Each row of a before or after table is a point. One or more steps were done to the points. Then noise was added and the rows were shuffled. The steps act on how far a point lies along the listed directions, d1 being the first. Name the steps. A step turns or swaps two directions, mirrors them in a line or flattens them onto one, adds a multiple of one to another, or multiplies one. Angles are multiples of 10 degrees, from the lower direction toward the higher: turns from -170 to 170, lines from 10 to 170 but not 90. Use the fewest steps. Two steps may share a direction if one is a turn and the other turns, adds or multiplies; they go together, in the order done. Otherwise the lowest direction goes first.

Directions:
(1): [-0.47  0.16 -0.23]
(2): [-0.26 -0.39  0.27]
(3): [-0.08  0.34  0.41]
Before:
[[ 0.22  0.31 -0.14]
 [-0.19 -0.14  0.47]
 [-0.62 -0.27  0.27]
 [ 0.51 -0.12 -0.08]
 [-0.01 -0.30 -0.24]
 [-0.72 -0.52 -0.19]
 [ 0.25  0.10  0.32]
 [ 0.21  0.17  0.43]
 [ 0.05 -0.07  0.27]
 [ 0.32 -0.02 -0.33]]
After:
[[ 0.12  0.30 -0.22]
 [ 0.22 -0.08  0.33]
 [-0.01  0.48  0.27]
 [-0.42  0.17 -0.17]
 [-0.20 -0.70  0.08]
 [-0.30  0.00  0.06]
 [ 0.28  0.35  0.15]
 [ 0.26 -0.78  0.35]
 [-0.43 -0.27  0.03]
 [-0.32  0.24 -0.06]]
Steps: turn d1 and d3 by -120 degrees

Directions:
(1): [ 0.24  0.21 -0.02  0.48  0.12  0.19  0.57 -0.28]
(2): [-0.29  0.52 -0.05 -0.13 -0.40  0.01  0.30  0.40]
(3): [-0.04 -0.21 -0.44 -0.56  0.09  0.26  0.36 -0.19]
Before:
[[-0.06  0.08 -0.39 -0.50 -0.05  0.34 -0.01 -0.02]
 [-0.13 -0.12 -0.34 -0.47  0.00  0.17  0.05  0.24]
 [-0.46  0.73 -0.37 -0.66 -0.71  0.23  0.57  0.56]
 [ 0.17 -0.10  0.09  0.16  0.13 -0.29 -0.37 -0.15]
 [-0.13  0.68  0.33  0.57 -0.43 -0.16  0.17  0.23]
 [-0.09 -0.28 -0.14 -0.62  0.17  0.09 -0.05 -0.09]
 [-0.09 -0.27  0.37  0.34 -0.05 -0.34 -0.62 -0.15]
 [ 0.09 -0.27 -0.12 -0.21  0.26 -0.08 -0.37 -0.14]
 [ 0.01 -0.05 -0.35 -0.28  0.13  0.23  0.26 -0.17]
 [-0.22  0.10 -0.17 -0.25 -0.14  0.05  0.18  0.47]]
After (10 x 8):
[[-0.03 -0.62  0.11 -0.04  0.14 -0.19 -0.57 -0.36]
 [-0.02 -0.21 -0.29 -0.49  0.16 -0.02 -0.21 -0.06]
 [-0.24  0.18  0.06  0.03 -0.19 -0.10 -0.06  0.55]
 [-0.26  0.13 -0.21 -0.37 -0.20  0.06 -0.02  0.47]
 [-0.19  0.37 -0.24 -0.37 -0.26  0.21 -0.05  0.26]
 [-0.11  0.29 -0.31 -0.20 -0.09  0.18  0.37  0.08]
 [-0.27  0.01 -0.14 -0.71 -0.08  0.03  0.02  0.17]
 [-0.37  0.99  0.30  0.17 -0.80 -0.19 -0.04  0.81]
 [ 0.20  0.30  0.50  0.91 -0.07 -0.21 -0.15 -0.10]
 [ 0.18 -0.27 -0.11 -0.13  0.20 -0.19 -0.27 -0.25]]
Steps: multiply d1 by 1.3; turn d2 and d3 by -50 degrees

Directions:
(1): [-0.10  0.17 -0.28 -0.23 -0.77  0.20 -0.04  0.34 -0.35  0.20 -0.07]
(2): [-0.52  0.06 -0.60  0.14  0.19  0.02  0.09 -0.42  0.01  0.40 -0.23]
(3): [ 0.00  0.37  0.13  0.62 -0.25 -0.16  0.44 -0.23 -0.28 -0.08  0.35]
(4): [-0.25 -0.40  0.39  0.12 -0.16 -0.31 -0.18  0.09  0.08  0.65  0.31]
(5): [ 0.46  0.57 -0.18 -0.01  0.00  0.03 -0.30 -0.07  0.45  0.39  0.28]
(6): [ 0.02 -0.07 -0.05 -0.39 -0.18 -0.24  0.76  0.03  0.50  0.05  0.01]
Before (13 x 11):
[[ 0.55  0.55  0.11  0.14  0.01  0.09 -0.22  0.24  0.01  0.00  0.39]
 [ 0.24 -0.62  0.12 -0.14  1.32 -0.14 -1.06 -0.20  0.68  0.25 -0.20]
 [ 0.63  0.00  0.52  0.11  0.17 -0.04 -0.23  0.16  0.14 -0.21  0.34]
 [ 0.46  0.38  0.39  0.06  0.11 -0.13 -0.20 -0.18  0.42  0.24  0.48]
 [-0.23 -0.52  0.01 -0.17 -0.10  0.10 -0.21  0.06 -0.32 -0.44 -0.07]
 [-0.31 -0.42  0.43  0.25 -0.25  0.14  0.24  0.06 -0.55 -0.45 -0.13]
 [ 0.03 -0.40  0.61  0.26  0.27 -0.31 -0.07 -0.13  0.09  0.27  0.38]
 [ 0.73  0.14  0.45  0.23  0.09 -0.15 -0.09  0.06  0.38 -0.02  0.49]
 [-0.08 -0.06 -0.09  0.15  0.05 -0.25 -0.66 -0.15  0.07  0.63  0.15]
 [-0.02 -0.11  0.01 -0.05  0.04 -0.04 -0.02 -0.06  0.03  0.20  0.07]
 [ 0.03 -0.17  0.12  0.13  0.22 -0.01 -0.22 -0.05  0.17 -0.01  0.13]
 [ 0.17  0.20  0.04  0.46  0.56  0.04 -0.31 -0.41 -0.01 -0.06  0.07]
 [ 0.06 -0.08  0.34 -0.07  0.11 -0.22  0.26  0.25  0.09 -0.22  0.08]]
After:
[[ 0.32  0.41  0.07  0.11 -0.05 -0.09  0.40 -0.29  0.73  0.26  0.28]
 [-0.42 -0.07 -0.35 -0.10 -0.33  0.05  0.51 -0.06 -0.28 -0.05 -0.29]
 [-0.43 -0.28 -0.25  0.29  0.46 -0.08  0.16 -0.43 -0.06  0.16 -0.17]
 [-0.89 -0.90 -0.81 -0.79 -0.21 -0.01 -0.14  0.22 -0.02  0.73 -0.76]
 [-0.36 -0.24  0.08  0.27  0.49 -0.04  0.34 -0.13 -0.36 -0.36 -0.08]
 [-0.32 -0.23 -0.13 -0.02 -0.08  0.01  0.03 -0.04  0.08  0.20 -0.01]
 [-0.01 -0.12  0.07 -0.06 -0.08  0.01 -0.07  0.05 -0.05  0.16  0.09]
 [-0.51 -0.31 -0.04  0.23 -0.17 -0.28  0.04 -0.24 -0.03  0.85  0.23]
 [ 0.19 -0.03 -0.20 -0.43 -0.05 -0.15  0.06 -0.15  0.59 -0.05  0.23]
 [-0.67 -0.32  0.20  0.33  0.15 -0.03 -0.09 -0.32 -0.50  0.10 -0.09]
 [-0.12  0.26 -0.16  0.24  0.36 -0.07 -0.14 -0.14  0.12  0.23  0.05]
 [-0.42 -0.74  0.30 -0.13 -0.41 -0.42 -0.02  0.28 -0.17  0.23  0.02]
 [-0.52 -0.40 -0.15  0.58  0.34 -0.02  0.06 -0.48 -0.29  0.12 -0.11]]
Steps: turn d1 and d2 by -120 degrees; multiply d4 by 1.3; turn d5 and d6 by -150 degrees

Directions:
(1): [-0.44  0.15 -0.10  0.27 -0.13 -0.10  0.59  0.24 -0.33  0.17  0.68 -0.16
  0.03 -0.13]
(2): [ 0.19  0.34  0.60  0.47 -0.60 -0.27 -0.19  0.04 -0.06 -0.06 -0.16 -0.36
  0.08  0.02]
(3): [ 0.08  0.15 -0.44 -0.40 -0.36 -0.37 -0.07  0.22 -0.24  0.53 -0.19 -0.05
  0.14  0.52]
(4): [-0.14 -0.35  0.15 -0.06 -0.35  0.41  0.24  0.55  0.06  0.34 -0.48  0.05
 -0.24 -0.38]
(5): [ 0.18  0.46 -0.09 -0.23 -0.26 -0.09  0.23  0.10 -0.02 -0.32 -0.09  0.64
  0.47 -0.45]
(6): [ 0.28  0.20  0.07 -0.23 -0.16  0.37  0.29 -0.76  0.01  0.52  0.06 -0.19
  0.01 -0.24]
Before, 14 rows:
[[ 0.52 -0.03  0.14 -0.32  0.24 -0.16 -0.40 -0.29  0.20 -0.49 -0.02  0.16
   0.14  0.24]
 [ 0.29 -0.06  0.36  0.03 -0.23  0.00 -0.51 -0.42 -0.04  0.55 -0.28 -0.46
  -0.06  0.41]
 [ 0.03 -0.17 -0.05 -0.17  0.42  0.68  0.63 -0.36  0.16  0.33  0.01  0.14
  -0.03 -0.52]
 [ 0.08 -0.10 -0.03 -0.17  0.56  0.56  0.26 -0.90  0.22  0.12  0.48  0.10
  -0.08 -0.29]
 [-0.11 -0.16 -0.23 -0.20 -0.36 -0.12  0.12  0.47 -0.37 -0.06 -0.15  0.23
   0.00 -0.06]
 [ 0.00  0.30  0.04  0.48 -0.24 -0.21  0.08 -0.28 -0.33  0.15  0.50 -0.61
  -0.17  0.59]
 [-0.43  0.01 -0.22 -0.18 -0.11 -0.06  0.29  0.47 -0.37  0.04  0.13  0.42
  -0.07 -0.04]
 [-0.06  0.52  0.33  0.62 -0.02 -0.18  0.05 -0.61 -0.01 -0.48  0.59 -0.20
   0.17 -0.17]
 [ 0.13  0.10 -0.20 -0.43  0.05 -0.31 -0.41  0.01 -0.16 -0.15 -0.05  0.20
   0.06  0.10]
 [ 0.44  0.14  0.21 -0.15 -0.36 -0.09 -0.26  0.24  0.29  0.17 -0.75  0.04
   0.25 -0.04]
 [-0.12 -0.25  0.10 -0.04  0.11  0.46  0.35 -0.31 -0.17  0.48  0.32 -0.20
  -0.30 -0.44]
 [ 0.29 -0.10  0.45  0.38  0.27 -0.22 -0.69 -0.06  0.10 -0.33 -0.27 -0.28
  -0.01  0.24]
 [ 0.17  0.10 -0.36 -0.24 -0.10 -0.19 -0.29 -0.27 -0.04 -0.11 -0.17  0.48
   0.37  0.05]
 [ 0.11 -0.17  0.05 -0.24  0.66  0.00 -0.23 -0.86 -0.04 -0.05  0.26 -0.05
  -0.02  0.24]]
After:
[[ 0.25  0.52  0.24  0.28 -0.51  0.16  0.35  0.03 -0.09 -0.38 -0.04  0.32
   0.20 -0.41]
 [ 0.30 -0.36  0.21 -0.41 -0.08  0.13 -0.18  0.35  0.26 -0.22 -0.46  0.31
  -0.03 -0.02]
 [-0.29 -0.22  0.13  0.12  0.00  0.59  0.30  0.21  0.29 -0.35 -0.22  0.41
  -0.14 -0.75]
 [ 0.43  0.00  0.31 -0.01  0.40  0.06 -0.53 -0.02  0.34 -0.73 -0.54  0.52
   0.23 -0.32]
 [-0.11 -0.11 -0.03  0.20 -0.17 -0.31 -0.17  0.05 -0.41 -0.08  0.17 -0.38
  -0.13  0.41]
 [-0.49  0.06 -0.10  0.11 -0.07 -0.32  0.12  0.24 -0.52  0.25  0.44 -0.17
  -0.20  0.45]
 [-0.07  0.16 -0.28 -0.27  0.10  0.18  0.45 -0.48 -0.34  0.50  0.60 -0.05
   0.02 -0.28]
 [ 0.47 -0.12  0.53  0.21  0.16  0.01 -0.70 -0.25  0.50 -0.06 -0.60 -0.37
  -0.08  0.19]
 [-0.12 -0.08 -0.47 -0.31  0.35  0.32  0.76 -0.35 -0.16  0.83  0.39 -0.23
  -0.01  0.09]
 [ 0.03  0.01 -0.12 -0.63 -0.17  0.06  0.35  0.09 -0.19  0.18 -0.26  0.60
   0.28 -0.42]
 [-0.13 -0.39 -0.01  0.11 -0.43  0.02 -0.28  0.27 -0.04  0.26 -0.48  0.05
  -0.12  0.05]
 [ 0.04 -0.07  0.06 -0.22 -0.21 -0.19 -0.36  0.37 -0.16  0.02 -0.30  0.05
  -0.14  0.02]
 [-0.13 -0.04 -0.49 -0.58  0.03  0.48  0.72 -0.09 -0.05  0.72  0.28  0.36
   0.07 -0.35]
 [ 0.60  0.35  0.57 -0.07 -0.26  0.13 -0.47 -0.65  0.19 -0.15 -0.45  0.27
   0.35 -0.27]]
Steps: add -0.7 times d2 to d1; turn d2 and d3 by -60 degrees; turn d4 and d5 by -140 degrees; turn d4 and d6 by -20 degrees

Directions:
(1): [-0.46 -0.45  0.39  0.58  0.04  0.42 -0.44  0.40 -0.29 -0.29  0.33  0.27
 -0.25 -0.26  0.03  0.31  0.35 -0.12  0.21 -0.23 -0.13  0.09  0.05  0.30]
(2): [-0.32  0.04  0.16 -0.24  0.13  0.35  0.22  0.19 -0.15 -0.31 -0.03  0.17
 -0.44 -0.07  0.55 -0.11 -0.09 -0.06 -0.67  0.57  0.35  0.01  0.38 -0.48]
Before:
[[-0.33 -0.11  0.38  0.16  0.08  0.05 -0.08  0.38 -0.18 -0.21 -0.08  0.14
   0.11 -0.21  0.09  0.08  0.11 -0.07  0.15 -0.05 -0.15  0.15  0.09  0.27]
 [ 0.55  0.79 -0.49 -1.13  0.29 -0.19  0.81 -0.31  0.31  0.00 -0.49 -0.36
  -0.01  0.27  0.27 -0.66 -0.47 -0.01 -0.84  0.74  0.27 -0.09  0.13 -1.00]
 [ 0.50  0.12 -0.23  0.18 -0.04 -0.12  0.21 -0.31  0.03  0.44 -0.08 -0.16
   0.24  0.04 -0.37 -0.11 -0.09  0.13  0.19  0.00 -0.19  0.07 -0.08  0.06]
 [ 0.61  0.55 -0.39 -0.71  0.05 -0.30  0.63 -0.54  0.38  0.34 -0.37 -0.28
   0.28  0.32  0.07 -0.41 -0.40  0.23 -0.30  0.44  0.21 -0.13 -0.06 -0.37]
 [ 0.22  0.26 -0.02 -0.38 -0.14 -0.34  0.37 -0.21 -0.04  0.08 -0.15 -0.11
   0.33  0.23 -0.14 -0.22 -0.28  0.14 -0.11  0.32  0.03  0.12  0.07 -0.35]
 [-0.86 -1.07  0.88  0.96  0.04  0.68 -0.83  0.62 -0.21 -0.56  0.75  0.70
  -0.60 -0.44  0.21  0.65  0.49 -0.26  0.19 -0.19 -0.01  0.28  0.12  0.36]
 [-0.70 -0.52  0.42  0.31  0.26  0.78 -0.29  0.59 -0.37 -0.27  0.17  0.30
  -0.44 -0.48  0.20  0.17  0.25 -0.06  0.14 -0.20 -0.01 -0.03  0.03  0.06]
 [ 0.56  0.08 -0.16  0.32 -0.01 -0.35 -0.02 -0.21  0.12  0.37  0.08 -0.27
   0.59  0.30 -0.48  0.16 -0.06 -0.09  0.48 -0.28 -0.39  0.03 -0.43  0.40]
 [ 0.10  0.01  0.02  0.10 -0.10  0.11 -0.06  0.21 -0.05 -0.01 -0.08 -0.06
  -0.04 -0.11  0.08  0.01 -0.14 -0.03  0.10  0.23 -0.04 -0.03  0.05  0.15]
 [-0.33 -0.34  0.26  0.41  0.04  0.36 -0.33  0.17 -0.48 -0.18  0.19  0.18
  -0.15 -0.33 -0.15  0.27  0.34 -0.10  0.12  0.02 -0.06 -0.01 -0.16  0.30]
 [-0.20  0.11  0.04 -0.47 -0.04  0.00  0.48  0.03  0.16 -0.20 -0.14  0.02
  -0.12  0.08  0.42 -0.26 -0.42  0.07 -0.59  0.44  0.33 -0.06  0.14 -0.31]
 [ 0.01  0.04 -0.07 -0.03 -0.01 -0.08 -0.32 -0.20  0.03  0.12  0.16 -0.18
   0.31  0.03 -0.34  0.09  0.04  0.23  0.45 -0.25 -0.29  0.10 -0.08  0.19]
 [-0.24  0.04  0.13  0.00 -0.27 -0.06 -0.14 -0.19 -0.13 -0.08 -0.06 -0.02
   0.23 -0.09 -0.24  0.19  0.04  0.07  0.20 -0.30 -0.20  0.02 -0.05  0.29]
 [ 0.07  0.20 -0.09 -0.19  0.03 -0.18  0.09 -0.16  0.03 -0.04 -0.18 -0.21
  -0.11  0.20 -0.31 -0.04 -0.21  0.05  0.03  0.00  0.01 -0.22 -0.20 -0.26]]
After:
[[-0.66 -0.29  0.53 -0.32  0.17  0.58  0.18  0.28 -0.01 -0.62  0.19  0.52
  -0.92 -0.18  1.02 -0.04 -0.20 -0.17 -1.22  1.04  0.74  0.20  0.62 -0.85]
 [-0.34 -0.42  0.33  0.46 -0.16  0.07 -0.26  0.24  0.05 -0.15  0.25  0.11
   0.07 -0.13 -0.16  0.20  0.07  0.01  0.39 -0.47 -0.25  0.03 -0.27  0.57]
 [ 0.22 -0.32  0.05  0.77  0.09  0.03 -0.65  0.15 -0.06  0.04  0.34 -0.12
   0.40 -0.19 -0.89  0.33  0.52 -0.13  1.15 -1.07 -0.81  0.11 -0.61  0.79]
 [-0.19  0.05  0.10 -0.23  0.13  0.34  0.15  0.02 -0.36 -0.20 -0.12  0.09
  -0.29 -0.17  0.22 -0.12 -0.02 -0.04 -0.54  0.61  0.34 -0.02  0.08 -0.29]
 [ 0.12 -0.08  0.16  0.18 -0.17 -0.27 -0.07 -0.07 -0.14  0.06  0.12  0.00
   0.50  0.12 -0.45  0.06  0.01  0.05  0.51 -0.21 -0.33  0.19 -0.18  0.21]
 [ 0.13 -0.01  0.05  0.03 -0.09  0.09 -0.04  0.20 -0.07 -0.04 -0.11 -0.10
  -0.05 -0.13  0.14 -0.02 -0.20 -0.04  0.08  0.24 -0.02  0.01  0.04  0.12]
 [ 0.68  0.42 -0.33 -0.30  0.01 -0.38  0.48 -0.37  0.25  0.32 -0.16 -0.30
   0.50  0.43 -0.10 -0.16 -0.40 -0.04 -0.16  0.33 -0.06 -0.01 -0.17 -0.18]
 [ 0.05  0.36 -0.17 -0.48  0.03 -0.14  0.03 -0.32  0.10  0.10 -0.04 -0.25
   0.22  0.11 -0.04 -0.14 -0.17  0.23 -0.07  0.21 -0.02  0.04  0.11 -0.25]
 [-0.23  0.14  0.27 -0.19  0.12  0.02  0.21  0.28 -0.11 -0.19 -0.24  0.10
   0.01 -0.16  0.28 -0.07 -0.05 -0.06 -0.19  0.29  0.03  0.10  0.22 -0.07]
 [-0.18  0.24 -0.01 -0.44 -0.25 -0.11  0.20 -0.31 -0.07 -0.08 -0.24 -0.04
   0.14  0.01 -0.02 -0.03 -0.20  0.10 -0.28  0.10  0.00 -0.02  0.12 -0.07]
 [ 0.05  0.08 -0.05  0.08 -0.02 -0.16 -0.09 -0.14 -0.02 -0.02 -0.05 -0.17
  -0.07  0.14 -0.45  0.06 -0.08  0.04  0.26 -0.24 -0.13 -0.22 -0.27 -0.08]
 [-0.58 -0.16  0.30 -0.26  0.29  0.70  0.12  0.44 -0.30 -0.31 -0.05  0.22
  -0.58 -0.36  0.54 -0.13 -0.06  0.00 -0.47  0.34  0.33 -0.09  0.28 -0.49]
 [ 0.41 -0.09 -0.07  0.39 -0.07 -0.19 -0.25 -0.27  0.15  0.41  0.15 -0.14
   0.54  0.09 -0.60  0.20  0.22  0.17  0.89 -0.67 -0.42 -0.05 -0.52  0.66]
 [ 0.48  0.13 -0.23  0.12 -0.04 -0.13  0.25 -0.35  0.04  0.44 -0.10 -0.18
   0.23  0.07 -0.33 -0.16 -0.12  0.11  0.11  0.10 -0.17  0.08 -0.02  0.01]]
Steps: swap d1 and d2
